Each row of a before or after table is a point. The points were changed in one or more steps. Then noise was added and the rows were shuffled. The steps act on columns, c1 being the first. What was done? A step turns or swaps two columns, mirrors them in a line or flattens them onto one, adds a multiple of one to another, or multiplies or shifts one. Angles are multiples of 10 degrees, from the lower column toward the higher: turns from -170 to 170, lines from 10 to 170 but not 90. Use the fewest steps. Two steps may share a column if one is a turn and the other turns, adds or multiplies; they go together, in the order done. Otherwise the lowest column goes first.
In the rows, 128 means zero.

Before:
[[132 167 151]
 [148 123 156]
 [ 82 143  95]
 [ 44  53 106]
 [184  95  94]
 [100 159 148]
 [ 99 136 118]
 [ 93 105 138]
 [113  76 136]
 [ 97 104  84]
 [156 131 151]
 [ 80 148 133]
 [ 69  76 130]]
After (13 x 3):
[[ 88 140 116]
 [139  63 162]
 [ 49 140 125]
 [117 154 137]
 [114 177 123]
 [149 110 106]
 [138 108 101]
 [ 90 136 173]
 [ 78 107 119]
 [ 16 142 151]
 [108 173 163]
 [162 151 104]
 [134 169 110]]
Steps: turn c1 and c2 by -50 degrees; multiply c3 by -1

Before (12 x 4):
[[120 137 166 144]
 [123  60 153 159]
 [154 117 106  92]
 [ 89 180 121 175]
 [129  99  73 104]
 [115  74 152  99]
 [ 96 152 148  91]
 [105 123  57 125]
 [147 113 133 172]
 [164 116 162 194]
 [110 164 115 132]
 [116 184 108 183]]
After:
[[ 97 125 147  51]
 [177 103 151  55]
 [194 101 151 121]
 [ 60 116 120 136]
 [ 94  63  54  86]
 [131  79  73  64]
 [ 83 122 116  93]
 [ 65 130 107 142]
 [150 141 135 131]
 [127 149 167 103]
 [141 133 107  51]
 [163 174 161 153]]
Steps: add 0.7 times c3 to c1; turn c1 and c2 by 60 degrees; shift c4 by -40

Before (12 x 6):
[[ 84 136 151 153 143 137]
 [168 130 104  87  69 100]
 [ 96 119  70  92 109 157]
 [ 81 198 165 141  61 153]
 [157 175  93 135 136 119]
 [ 84 108 102 141 134 130]
 [123 152 149 131  92 163]
 [159 186 138 129 106 168]
 [ 78 148 150 118  83 143]
 [128 155 146 132 134 157]
 [ 93 126  74 151 134 102]
 [125 101  89 188 116 171]]
After (12 x 6):
[[113  98 138 177  74 132]
 [107 162  61 152 165 195]
 [112 154 110  46  72 116]
 [108 129 134 154 107 108]
 [113 138 141 179 156 138]
 [133 163 112 243  92  93]
 [133 167 135 138 147 148]
 [124 171  92 138 148 147]
 [139 173 104 128 134 175]
 [102 146  83 108 150 147]
 [142 104  70  50 101 137]
 [140 128 131 144  95 178]]
Steps: multiply c1 by 0.4; mirror c2 and c6 in the line at 40 degrees; swap c3 and c5; multiply c4 by 2

Before (13 x 8):
[[135 117 128 118 176 184 122 133]
 [ 37 149 178  58 167 120 127  94]
 [ 98  85 117  92  87 105  79 150]
 [134 135 170 158 172 147 185 113]
 [ 61 135 192 113 148 162 168 130]
 [165  65 144  59 110 111 196 186]
 [106 129 118 155 110 158 151  81]
 [171  79 110  57 166 119 151 146]
 [ 90 156 128 158 123 159 209 136]
 [151 134 147 155 128 156 108 147]
 [ 82 101 147  93 118 148 138 127]
 [156 112 148 102  73 164 143 110]
 [102 193 103 129 135 107 131 155]]
After (13 x 8):
[[145 153  71 154 126  60  76 134]
 [184 121  63 113 175  85 159 136]
 [ 87 145 116  88 168 137 119  95]
 [158 133  57 189 109  92 122  80]
 [206 114  84 119  73  94 137 110]
 [136 110  89  90 119 103 127 128]
 [217  96  47  48 165 126 106 144]
 [111 135 137 113 150  77 109 126]
 [148  95  60  75  88 170 158 155]
 [214  79  88  23 115 108  58 188]
 [151 173  43 111 139 141 113 157]
 [189 133 111 172 175  80  90 112]
 [202 135  88 145 129 113 164 147]]
Steps: shift c1 by 50; multiply c2 by 0.7; shift c3 by -60; add -0.7 times c8 to c4; turn c6 and c7 by 150 degrees
